Each row is a point. A path goes straight from each point to the next, and from the last back to the first. The post is the endless flat space through its rows: a point in 2 columns, a line in 3, a plane in 4, and so on, so that a path can go around it. Count how often the path circles the post. Going back the other way cancels.

Post:
-13  17
Path:
18  3
7  30
-7  82
-55  50
-63  -8
8  -52
13  7
48  35
11  -28
-12  -38
Times around: 1

Post (5 x 6):
-5  -7  -38  59  115  -11
15  -8  19  -68  -9  -23
16  -14  -26  -17  -34  -34
13  6  -36  69  93  56
29  -17  47  -12  -31  -34
Path:
48  -69  52  -2  28  56
-23  -63  -6  47  41  21
-46  13  3  5  -5  -19
4  30  -58  4  43  -24
44  15  1  -41  29  -25
34  -38  8  -6  15  -61
21  -42  10  37  -1  -4
-30  -6  4  -10  19  18
-6  42  19  3  34  8
49  14  -1  6  17  -31
35  -37  14  -33  17  -58
5  -41  -86  22  -21  -11
17  -45  22  7  37  61
50  -38  12  48  40  -11
52  -2  0  -34  -33  21
Times around: 2

Post, 10 rows:
3  14  49  -24  73  -26  16  -58  -6  -67  -42
39  -4  58  -10  24  18  -53  2  42  39  6
29  18  89  22  -52  -1  -9  64  84  69  -11
6  -16  29  -30  23  -2  -43  40  15  -59  5
10  -5  -1  8  89  0  24  24  -23  -40  -39
-49  17  -94  23  -22  -11  59  -42  -17  10  -80
12  -9  31  -70  45  -7  20  4  -35  -19  16
-38  15  -63  66  -36  23  46  -12  -53  -16  -28
16  -19  63  -41  24  -37  -28  -15  -44  2  -51
-22  23  2  14  -27  70  34  -32  29  11  -117
Path (14 x 11):
-1  -27  -36  -16  8  -29  32  -88  -9  -28  -76
54  31  -4  -11  -12  -23  10  19  39  8  -9
-6  38  -8  -12  58  4  -12  -46  9  8  -59
-45  3  -10  18  1  24  22  51  -25  -24  2
-14  29  11  -19  3  -23  -36  -11  46  44  -6
14  45  -6  -39  12  7  -14  -4  -5  -36  -61
-13  34  2  -38  14  -43  -10  6  -19  75  -58
2  12  77  7  7  -2  -18  -11  42  12  -32
-57  -19  29  -19  -14  29  51  -70  -37  -23  -68
-9  -36  11  -27  -35  16  10  -25  -21  -7  -51
-52  -24  40  -2  -33  19  -12  -21  7  -25  -42
-13  24  62  -40  27  17  -55  3  -8  18  -38
12  38  20  -32  -1  4  33  -11  -23  16  -76
58  11  6  -14  16  6  44  -7  -14  30  13
Times around: 0

Post:
-17  19  -3  93  -22  3  9  0  2  5  -30  -65  11  -61  -2  18  20  21
-31  -5  -44  13  -8  12  18  19  -32  -39  -62  -63  21  11  -17  -36  30  37
-44  -29  -62  -30  16  -11  60  7  -98  19  0  -85  0  0  32  28  71  31
26  23  35  57  -13  2  -8  45  -28  0  -8  11  -28  -12  54  -63  -17  -38
31  22  32  23  50  37  -33  76  29  46  5  18  -52  -73  9  -80  -15  21
24  26  -26  47  -2  26  -58  23  -38  -18  -27  15  -1  -77  -12  -27  7  -45
21  45  13  11  32  65  6  121  13  58  39  45  43  -1  31  -33  -15  25
-12  13  -23  -28  35  -40  6  62  -12  41  8  5  -74  61  -23  71  11  17
-12  18  -24  18  -30  -33  -17  34  -4  -10  -82  -19  10  -73  64  -17  13  3
-42  -8  -8  -29  37  0  21  -1  -7  21  3  65  -70  33  17  76  42  65
-56  4  -46  -56  -14  -39  60  -2  -40  58  41  35  -69  37  -29  40  -15  43
-25  14  38  -65  38  -40  36  -9  -32  56  7  13  -21  31  -34  41  12  19
14  32  13  33  27  74  6  77  48  88  -28  45  -23  -22  25  -58  -8  -53
-1  12  4  -17  25  -1  19  62  55  35  75  26  -3  8  14  -55  27  -25
-13  15  -16  81  -12  -15  -66  20  -21  50  -45  -1  7  -36  12  -53  33  14
-35  -11  -67  18  32  0  -18  -38  -27  2  -28  -78  21  -3  45  26  -8  35
25  29  26  -5  -50  62  -44  56  23  49  16  1  -11  -15  23  -47  11  -9
Path:
21  24  6  34  -49  22  16  40  43  14  4  -28  55  8  -28  -64  -32  -19
-7  20  -62  41  -4  0  19  56  -7  32  -17  32  -13  -21  -2  0  20  -18
-6  66  -28  7  34  -20  9  61  -13  43  -10  1  28  -4  19  -38  42  24
-19  28  -5  17  12  31  -21  31  -29  47  6  -51  -41  12  15  13  59  -77
-31  41  12  73  11  -14  34  60  -27  73  -12  18  1  -41  -17  28  -31  -40
-31  -13  -3  7  -43  2  40  59  40  32  7  -30  37  -14  18  43  -10  4
22  -28  -33  -3  -11  14  -21  -3  -36  50  -16  9  -4  -30  37  -17  33  12
33  22  -34  49  16  -52  13  33  0  6  -50  -14  10  -30  37  -15  42  -12
31  -3  -3  9  7  20  65  -15  -5  65  4  -23  25  -30  6  -32  33  -33
1  17  -7  0  -13  -32  30  32  -9  77  12  11  -80  -29  70  -47  16  1
-26  38  4  1  -11  -11  7  47  8  46  13  5  -24  -9  3  17  48  32
-11  31  5  -2  -39  18  21  18  10  -11  -19  -12  -2  -13  12  -54  55  40
24  38  -25  33  3  19  23  3  20  -11  -28  20  -54  13  17  18  8  28
-26  45  -32  -11  33  5  -29  4  -4  39  -18  23  -42  37  35  -3  42  37
-46  56  18  -44  21  -5  -19  14  -49  19  -30  25  -18  -23  -35  14  24  -13
-39  -5  -8  -9  7  -16  56  15  -13  60  37  -15  8  22  47  4  8  -26
-5  -21  1  5  42  -1  5  23  -7  21  -16  -46  11  -56  -13  47  27  25
32  -6  13  -15  -34  2  -2  37  3  78  -16  23  -5  -61  55  -67  47  14
-3  1  -25  36  -24  -2  -19  40  -21  38  2  -19  2  18  26  -6  -6  9
-18  -22  31  20  -20  -15  -15  64  -28  30  -38  -8  -78  0  21  -5  5  16
Times around: 2

Post, 17 rows:
-9  -27  -38  11  -1  -52  87  -31  21  -26  -24  -22  -23  5  -31  -5  50  26
-18  -2  9  -38  16  9  -19  31  -38  -52  43  49  -40  -20  49  53  -1  16
33  -60  -49  -58  35  -8  102  -8  16  23  -25  -20  -24  -19  -21  -64  14  63
-22  92  -18  -53  -9  -64  -2  63  72  -16  -84  -98  46  -40  -3  11  -38  -22
-7  -14  -8  -43  -34  30  6  -18  -44  3  4  54  -17  62  5  3  -26  -7
-19  34  10  -14  24  -55  4  27  34  22  -94  -64  59  -31  75  5  -8  -57
18  -12  35  16  5  35  -20  -14  -24  6  22  -6  18  30  22  13  -7  55
22  -31  16  -55  -15  29  -40  -36  21  -7  65  27  -38  42  34  5  17  6
16  -41  -2  -25  -54  20  58  -60  8  -25  -9  7  -28  -68  15  -25  0  36
-14  -45  39  -26  8  19  -10  -53  -51  23  65  20  -52  -17  -36  9  -14  1
-8  -24  21  -24  -28  28  4  4  -44  -6  27  -19  -97  43  37  2  6  36
3  -50  -20  -15  -9  20  -36  -8  16  9  3  29  -54  3  33  70  -46  22
-12  7  -41  3  19  70  -2  -20  -4  -15  37  -21  -25  12  20  6  0  -15
-10  91  -8  34  -34  -57  -4  108  53  52  -51  -75  39  -34  17  -48  12  -47
21  -28  -21  -13  5  -29  109  -21  33  -12  25  -36  4  -7  14  -32  -45  11
-17  -88  -84  -43  -25  -26  65  -52  -10  -23  30  -50  5  -26  -3  -49  13  63
42  -22  -65  -14  37  -43  25  -39  -23  -49  -23  -21  -29  -18  12  -59  -34  30
Path:
25  -51  -58  -44  42  8  24  2  -1  40  -68  -40  29  42  20  44  -5  27
-21  -8  -11  -60  -6  -14  26  -6  -36  -56  -80  -9  21  24  -17  2  -18  -11
-15  -96  -5  -69  22  16  48  -26  21  -27  6  4  -50  -25  69  22  -34  24
-11  9  -70  -7  -16  -1  18  42  -13  -49  -15  29  -98  -16  -13  -14  -16  61
12  -1  -14  -4  4  -43  42  -50  17  -7  -17  -3  -25  49  61  -26  18  30
-16  -20  -84  -34  -39  55  -32  -59  -16  0  79  -19  -16  -27  4  14  -28  -21
21  25  -35  3  62  53  8  62  -83  19  17  -40  -74  2  -14  -8  46  10
-24  21  -27  -41  4  -49  -9  6  -84  -30  -37  -8  -74  30  -15  21  4  17
-16  -6  1  -21  5  58  -3  -3  -16  46  28  -6  -35  -22  17  5  26  54
-29  -15  -5  -21  31  21  13  8  -5  -15  16  20  -16  28  30  -12  -65  27
-37  -61  -25  -31  26  -32  12  -63  0  -53  -108  27  7  -32  43  19  38  27
-19  -33  37  -8  -1  -18  70  -9  -10  -7  60  21  -14  -65  11  -3  -4  25
-8  3  32  -17  -6  32  28  -33  -59  30  -33  -10  -38  -58  26  -11  -1  43
52  49  -37  -33  -2  13  -1  13  -7  30  -31  8  -32  -13  -56  11  27  7
42  -31  -34  17  -33  25  41  -3  -7  -18  29  -37  -2  -18  3  -27  -13  16
11  -24  23  -25  51  12  28  -23  -21  -13  11  -44  -44  -18  14  -50  -25  -5
-7  2  -14  -68  6  -19  -41  25  10  -23  9  7  51  -21  6  -13  -32  16
-24  -30  -10  16  27  -11  -5  33  -38  0  -47  -28  37  -13  5  19  -34  -3
2  -2  -4  47  3  -51  25  21  -17  -44  41  -66  4  -11  21  57  13  3
-4  -18  -58  -49  26  -19  -24  -6  -30  -13  17  -57  1  19  24  45  -51  27
48  -35  -27  -29  -56  44  -31  -5  32  28  -37  -13  8  18  67  34  -49  24
13  -31  -15  8  9  -6  31  -25  26  22  3  24  11  14  -33  -12  8  -53
11  -45  -49  -86  -19  -32  52  -12  34  -75  -2  10  -56  31  -20  -65  -18  35
-1  2  -60  -2  26  -51  33  -6  7  -39  -4  45  -16  -55  -3  -70  -57  -7
-17  -27  -28  35  -12  41  50  -62  -22  -19  55  4  -5  -25  12  15  -17  21
27  23  -45  -13  2  -13  37  11  49  -23  17  -18  -26  15  12  61  -34  19
27  12  36  -20  -72  -49  59  -39  -3  32  -57  10  -30  6  -15  -27  -7  -69
-9  -5  -55  -14  -92  -51  54  3  -1  13  1  32  -25  16  -10  66  -4  -11
-27  -15  -39  -10  26  -53  67  -53  17  -23  42  -25  -64  -4  34  45  12  -20
3  11  -7  -26  -3  -1  8  -58  16  -97  92  -51  -34  -53  57  -26  -40  6
8  -11  -64  3  48  7  76  5  -2  -41  -1  3  11  -9  77  20  -8  64
26  33  -49  -66  -7  -14  14  10  -34  -4  -65  -11  -46  -15  35  2  63  23
Times around: 2

Post (17 x 18):
52  10  59  33  12  65  -41  11  -2  3  -2  4  -46  -14  -29  -10  -38  -20
-17  26  -8  -36  -40  -73  -53  -30  -6  -70  32  25  32  -13  56  -2  -53  -16
-12  35  46  -5  48  9  32  -71  41  28  -35  -21  74  1  -45  44  2  15
15  -8  22  -73  16  62  77  -30  -41  43  37  16  -59  -51  -21  27  -57  8
1  -17  12  -14  -29  28  61  -7  -12  -12  -33  -30  -74  -7  -7  -37  29  -68
-8  19  46  -26  66  21  47  -45  49  -13  -17  -34  29  34  54  -66  45  52
-53  10  -5  21  23  25  -24  50  24  -11  -5  5  -8  -6  -24  -24  22  2
-24  -31  -54  35  36  27  -73  18  -29  41  -52  8  -6  13  -21  6  -43  -27
-45  30  -8  -40  -22  -6  9  -35  -13  22  29  -46  -17  57  -18  -35  -5  24
-12  31  -31  8  -63  -66  -34  -45  -13  52  -42  23  64  -30  26  0  47  2
23  -20  -35  25  -13  53  16  -45  17  37  -11  71  31  -42  -4  43  -11  70
12  31  -66  -2  -15  19  -3  11  -28  13  9  -57  0  9  26  -31  28  8
-11  -27  8  11  13  14  34  -9  -44  -39  -62  25  8  -70  -31  14  -63  28
13  -14  -24  -34  -30  -10  78  -33  -44  -6  -55  35  34  -5  -65  -8  55  -31
39  -19  22  8  -1  29  9  -42  -24  -48  4  7  -38  -87  -23  -9  78  -13
-54  22  28  -65  -45  9  5  -14  26  -21  -34  -17  62  -24  -18  -36  -15  -39
-4  12  -16  -60  19  15  -56  0  39  -15  -54  60  -58  -3  30  44  -22  19
Path, 21 rows:
5  10  121  36  -44  22  -6  17  17  -23  -48  82  46  8  -94  31  19  22
-21  -30  31  -35  11  -39  -26  32  -24  56  -35  -6  17  -9  14  -27  -4  -3
64  39  -47  77  -45  25  -25  -8  24  12  74  7  51  -47  4  8  53  35
-5  45  -11  -34  -8  46  12  -34  38  31  -39  51  -28  41  -70  -12  32  32
-14  19  5  -33  31  -29  30  -41  8  2  -31  -50  19  -40  -5  1  -45  -2
-21  -41  -7  -5  30  41  22  -25  3  41  -70  14  53  -55  -7  -1  5  50
-16  -9  24  -56  -14  49  7  -41  16  -22  2  9  37  2  -7  -6  42  27
-15  -15  -7  17  -48  5  -25  -12  -49  33  -29  41  11  4  -32  -31  19  -52
6  22  -3  19  -26  41  40  -5  -19  -27  -13  -16  -3  5  -62  -49  -9  -52
29  46  -35  -13  -9  41  19  -25  -11  -10  -49  52  -34  -2  -30  -7  38  70
-17  -47  13  -27  31  52  -30  -50  -22  -54  -20  -2  34  23  -43  0  30  -26
-5  -8  25  -32  -86  27  27  55  10  -36  -43  55  49  -47  -14  11  3  5
21  15  21  -54  -31  -50  -21  6  -81  -30  18  23  7  11  -49  -20  14  -29
25  2  -8  49  -6  69  -35  32  -17  -15  11  -7  -104  -36  19  33  -17  -1
-33  17  -8  -44  22  -13  -48  -45  0  -17  2  65  52  57  12  -61  47  -78
-22  47  -32  -35  7  38  -8  15  4  3  26  -7  -55  39  -45  -50  0  56
39  47  -15  -41  28  -35  21  -15  -14  -35  -21  -36  9  -42  45  21  -14  37
56  -32  21  -23  20  40  24  -25  -29  23  -47  -26  5  -33  -11  34  -33  38
-8  48  -52  -62  4  2  19  32  29  -3  -46  25  -8  -21  -23  -31  33  35
-51  27  -19  -3  43  -63  -14  -13  24  6  -42  90  16  -42  41  -2  26  42
-1  33  2  -69  47  60  38  -38  -5  -36  1  -32  16  -36  -41  14  31  24
Times around: 0

Post (17 x 18):
-3  -100  -23  -30  9  -69  38  7  57  45  44  -11  -30  21  -30  -42  74  6
23  -9  4  -41  -41  -24  -5  -29  -38  -25  37  -34  26  30  -76  7  -3  -1
40  9  -7  -7  73  -24  -21  10  -14  38  40  75  8  4  0  10  -7  -63
-26  -15  -24  -8  12  25  69  -2  25  20  50  -40  -19  4  7  -32  -39  -68
-32  -18  40  -42  -38  -6  -33  -30  -6  -16  19  24  -5  -6  0  3  27  -26
20  -1  -20  2  -30  45  24  14  47  -25  -69  20  -20  -1  -28  -5  -38  -17
87  -38  6  26  10  48  64  -64  35  -58  -5  -57  -80  33  62  37  -43  59
31  -28  -10  3  4  14  -5  -74  22  -35  -10  -76  17  16  -4  -10  -32  6
-47  48  23  18  39  28  19  39  25  87  -16  82  20  44  26  46  -45  -56
-37  11  -22  -25  -64  -44  -9  5  23  16  26  -21  -56  11  29  8  31  -16
46  23  -14  -65  -1  -31  13  11  -34  -22  -6  22  51  19  30  -34  -7  48
-34  -12  -8  16  -16  0  5  27  -47  31  -10  39  -11  1  -3  13  5  -30
-16  -92  25  -65  9  -38  -57  35  8  -7  7  12  32  -32  -70  36  -53  51
-20  14  -14  -50  -40  19  0  -27  -29  6  15  -14  -8  -39  -28  14  37  -3
-10  31  14  18  22  -32  -3  22  7  0  55  13  31  1  -8  -28  37  -20
25  0  2  -42  -18  14  15  33  -14  24  27  -46  -23  25  36  1  63  -24
31  -12  10  -45  -37  -53  33  3  -2  -12  -18  -31  58  -28  -16  7  18  -32
Path (21 x 18):
-19  34  -34  -46  -5  -3  -41  2  -44  3  8  32  -19  -15  -40  -55  -111  22
6  -4  -15  -16  -8  -5  54  27  -3  37  25  10  36  -7  -64  -29  -13  15
-7  2  -6  -23  -78  38  -20  -22  55  22  -5  -23  11  54  -17  34  6  -52
-3  46  -78  -58  32  3  1  69  -23  46  12  4  17  43  37  25  -48  9
-39  -41  9  -73  -10  -40  -13  -44  33  13  -69  55  29  26  5  16  -10  22
72  -11  114  -72  28  43  -3  53  -36  13  3  21  4  0  11  82  46  -29
-21  -40  16  -36  -35  -25  22  -42  1  8  41  -51  -7  25  -19  21  -37  46
3  30  -25  47  -73  -21  -43  7  50  -3  -41  11  9  7  -38  28  -37  -30
37  -30  -22  1  13  14  -19  -79  1  -44  29  7  -4  2  87  -2  23  20
-26  -5  -8  -30  -29  -5  -9  -18  104  -62  -77  5  16  -67  50  -39  31  -27
-37  -5  0  -55  -12  -73  5  43  -14  9  -57  5  26  1  11  38  -33  -11
80  6  18  -49  47  3  2  -66  13  -21  8  19  -1  -14  13  11  -2  15
1  8  -13  -2  -19  25  21  -41  -57  -14  5  48  -42  4  0  -40  51  -50
-73  -12  21  -29  -13  -20  8  4  -13  -83  56  -28  56  4  -21  -21  -33  9
41  0  -26  -29  -48  -7  6  -110  -8  -6  1  19  -64  97  52  47  -3  -16
32  -9  -55  -5  -20  -10  0  18  -37  8  39  -32  7  -17  -36  -23  17  -63
60  -26  -4  -72  -2  -35  43  11  -14  38  63  57  -40  18  -32  27  -40  23
-6  37  -17  -39  7  -49  -19  54  20  63  30  -35  -2  0  -42  15  -11  5
16  -33  11  26  -32  -63  48  -50  68  19  -6  -56  -48  12  -16  64  65  -14
-9  6  18  1  5  2  -2  29  -37  -41  32  -54  46  -17  -34  2  19  -62
71  11  46  -14  32  -7  36  -53  -1  -47  -30  24  24  8  -67  48  -32  42
Times around: 1
